Each point is reached from the start by the listed moves, each made once or not at all, plus a little noise. Is the number of moves made odd or even? Then give how often each move was made.

Moves:
(1): [ 50  -9 -20   5]
(2): [13 60  4 -2]
(3): [ 8 -8 37 -2]
Start: [-21  -5   0  -7]
Points:
[46 36 20 -8] -> odd (1, 1, 1)
[ 27 -16 -19   0] -> odd (1, 0, 0)
[ 36 -20  17  -5] -> even (1, 0, 1)

Moves:
(1): [32  0 -6  5 -2  1  3 -4  0 -4 -7  1  0  5]
(2): [-1 26 -2  0  2 -1  5  1 -3  1 -1 -1  4  5]
(3): [ 5  3 35  6  3  1  4 -5 -4 -2 -1  2  0  1]
(4): [-2  2 -6 35  0 -1  6  2 -1  5  3 -3  3  2]
(5): [-1 -1 -3 -1 28 -2 -3  1  1  1 -2 -1  2  3]
(6): [-2  1  0  0  1 24 -2  0 -2  0 -2  3  0  0]
(7): [-4 -7 -2 -3  1  6 39 -3 -1 -2 -4 -1  1 -5]
(8): [ 8 -1  9 -3 -2 -3 -1 37 -3  9  2  2 -2  1]
(9): [-1  2  2  1 -4  3  1  0 41  6 -2  4 -1  4]
(10): [ 2 -1 -2 -2 -2  1 -1 -8 -2 27 -1 -1 -2 -1]
(11): [ 8  5  1 -8  5  6  3 -2  2  4 44  4  1 -1]
Start: [ 12   2 -16 -11  29   1   9 -11  -4 -12   7  -2  -7  -1]
Points:
[ 48  18 -23 -16  56   3  52  14 -11  21  -6  -3  -3   8] -> even (1, 1, 0, 0, 1, 0, 1, 1, 0, 1, 0)
[ 20   0 -18  18  54  -4  11  21  -9  30   9  -7  -6   3] -> even (0, 0, 0, 1, 1, 0, 0, 1, 0, 1, 0)
[ 56   8 -11 -15  27  32  15  20  34   2  41  13  -9   8] -> odd (1, 0, 0, 0, 0, 1, 0, 1, 1, 0, 1)
[ 48  29   8  -2  60  -2  19 -19  -9 -16  -5  -2  -1  12] -> even (1, 1, 1, 0, 1, 0, 0, 0, 0, 0, 0)

Moves:
(1): [17  0 -7 -3  5 -1  4 -2 -7 -3 -4 -4  7 -6  5 -7  5 -4  4  1  1 -1 -1 -9]
(2): [-3 12 -1 -1 -6 -5  0 -3  0 -1  0  3 -1 -4  1  1  0 -1  2  1 -1 -3 -1  5]
(3): [  3   2  18   2   6   4  -3   4   4 -12   4  -6   0  -2  -2  -6   2  -2
   8   3   4   2  -2  -6]
(4): [ 0 -2  2 15 -4 -1 -4  3 -1  1 -3  4  1  1 -1  1 -4 -3  4  6  0  0 -1 -1]
(5): [-3  8 -2  5 20  4  4  6  0 -1 -2  4 -3 -4  3  0 -1  1 -3  4 -2 -7  0 -2]
(6): [ 4  5  1  0  0 10 -5  4 -6  3  2 -3 -2  1  1  4  1  2 -3  2 -1  0 -3  3]
(7): [ -2 -10   1   1  -2   5  24  -5  -3  -7   0  -3   0   5   0   3   2   0
   5   3   4   2   0   4]
(8): [ 2  2 -3 -1 -4 -6  4 14  0 -1  4 -4 -4  0 -1  0 -2  0  0 -3  2  0 -1 -4]
(9): [ 4  4 -2  0  1  4  2  0 12  2  1 -2  0  0 -3  0 -3  3  0  5  1  3  1  1]
(10): [  0  -2   8   0   2  -8   7   1   2  17  -2   2  -2  -2   2   4   4  -6
   2   2 -14  -6   5   3]
(11): [ 5  1  1 -1  5 -1 -2 -6 -2 -1 18  4  3  2 -1  9 -5 -5  3 -4  3 -1 -1  1]
(12): [ 4  1  1 -4 -5 -1 -1  2  3  0 -1 14 -3  0  1  0  2  0  3  1  6  3 -3 -4]
(13): [-3  4  5 -2  4 -1  1  2 -2  5 -6  1 25  0  6  1  1  0 -3  3  2 -2 -6  0]
(14): [ 3  3 -1  0  5 -3 -1 -2  2  1 -1 -2 -5 21  1 -1  7  3 -3  2  0 -4 -1  3]
(15): [-6 -1 -2 -3  3  2  0  0  4  0  1 -5 -2  2 13  5 -2  0  6  0 -1  1 -3 -2]
(16): [ 5 -2  2 -2  3 -4 -2 -8 -3  1 -4  0 -1  1 -7 23 -4  3  2 -5  9  0 -1 -5]
(17): [ 4 -2  0  8  2  0 -5  5  3 -4  4  1  5 -1  2  3 16 -4 -4 -8  1  3  2  3]
(18): [ 0 -2  3  4  0  1  2  0  0  4  5  1  1 -1  0 -2  2 13  5 -3 -1  2  0  1]
(19): [-7 -1 -4 -6  1  0 -2  5  2 -2 -2  2  9  4 -8  1  3 -1 17 -4  1 -2 -2  8]
(20): [ 0 -7 -3 -4  0 -8 -5 -2 -2  3  2 -2  0  0 -2 -3  6  4 -2 19  7  4 -7  5]
(21): [-4 -3 -3  1  3  0 -1  0 -6 11  3 -5 -7  0 -1 -5  6 -1 -1 -7 16 -4 -6  3]
(22): [-5  8 -1 -3  2 -6  0 -3 -4  2  3 -2  2  0  2 -2  0 -5  1  0  3 20  5  2]
(23): [ 3 -1  4 -4 -5 -2 -1  3  4  2  2 -1  0  4  3  0 -1  3  2  3  3 -5 17 -1]
(24): [ 8  0  7 -2  4 -6  2  1 -2 -3  1 -1 -1  2  3 -4 -5 -1 -1 -4 -4  1  0 19]
Start: [-13  10  -4  -5   5  -5  -1   2  -8  -7   0   1   1 -13   2   2  -2  -2
 -10   5   8   7  -2   7]
Points:
[  3  17  18  13  40  -3  18  14 -12  -9   3 -13   3   7  32   7  26 -15
   8  23   7  10  16   5] -> even (1, 0, 1, 1, 1, 1, 1, 0, 0, 1, 0, 0, 0, 1, 1, 0, 1, 0, 0, 0, 0, 1, 1, 0)
[ -5  31  28  12  10 -11  -4  33  12  10   9  -9  17   7  24  11  19   7
   6  17   5  -3   4  13] -> odd (0, 1, 1, 1, 0, 1, 0, 1, 1, 1, 0, 0, 1, 1, 1, 0, 1, 1, 0, 0, 0, 0, 1, 0)
[ 15  13 -13 -14  40 -25   7  13  -5  -8  -3  -7   4   3  -7   8   6  20
   8  17  23   3 -13  23] -> even (1, 0, 0, 0, 1, 0, 0, 1, 1, 0, 0, 0, 0, 1, 0, 1, 0, 1, 1, 1, 0, 0, 0, 1)
[  1  33 -14 -19  44 -14   9  16  -7  11  -6 -13  -1   4  11  27   5  -5
  12   9   8  10  -3   4] -> odd (1, 0, 0, 0, 1, 1, 0, 1, 1, 1, 0, 0, 0, 1, 1, 1, 0, 0, 1, 0, 0, 1, 0, 0)
[ -3  14 -13 -14  15 -28  21  -3  -2   1  -1  -8  15   5   2   0  38 -10
  12  26  12  22  -2  32] -> even (1, 1, 0, 0, 0, 0, 1, 0, 1, 1, 0, 0, 0, 1, 0, 0, 1, 0, 1, 1, 0, 1, 0, 0)
[-25  42  22 -13  45 -17   6  27 -20  14  28  -7  17 -14  19   7   1  -6
  23  -3  17   7 -18  38] -> even (0, 1, 1, 0, 1, 1, 0, 1, 0, 1, 1, 0, 1, 0, 1, 0, 0, 1, 1, 0, 1, 1, 0, 1)
[ -1   9  26 -11  23 -27   6  16  -3  -3   4  -6  -2  10 -10  16   4   8
  19  -7   6  -1  -5  26] -> even (0, 0, 1, 0, 0, 0, 0, 1, 0, 1, 0, 0, 0, 1, 0, 1, 0, 1, 1, 0, 0, 0, 0, 1)
[-26   9  15 -21  35  -1  10  11 -19   1   6  -3  20  -3   9  22  15  17
  27  24  60  21 -14  13] -> even (0, 0, 1, 0, 1, 1, 1, 0, 0, 0, 0, 1, 1, 0, 1, 1, 0, 1, 1, 1, 1, 1, 1, 0)
[ 24  18   8  -3  26 -13  17  -1 -17  -3   8  15  26 -13  10  27  -5  15
   7  36  37   3  -9  25] -> odd (1, 1, 0, 1, 1, 1, 1, 0, 1, 0, 1, 1, 1, 0, 0, 1, 0, 1, 0, 1, 0, 0, 1, 1)
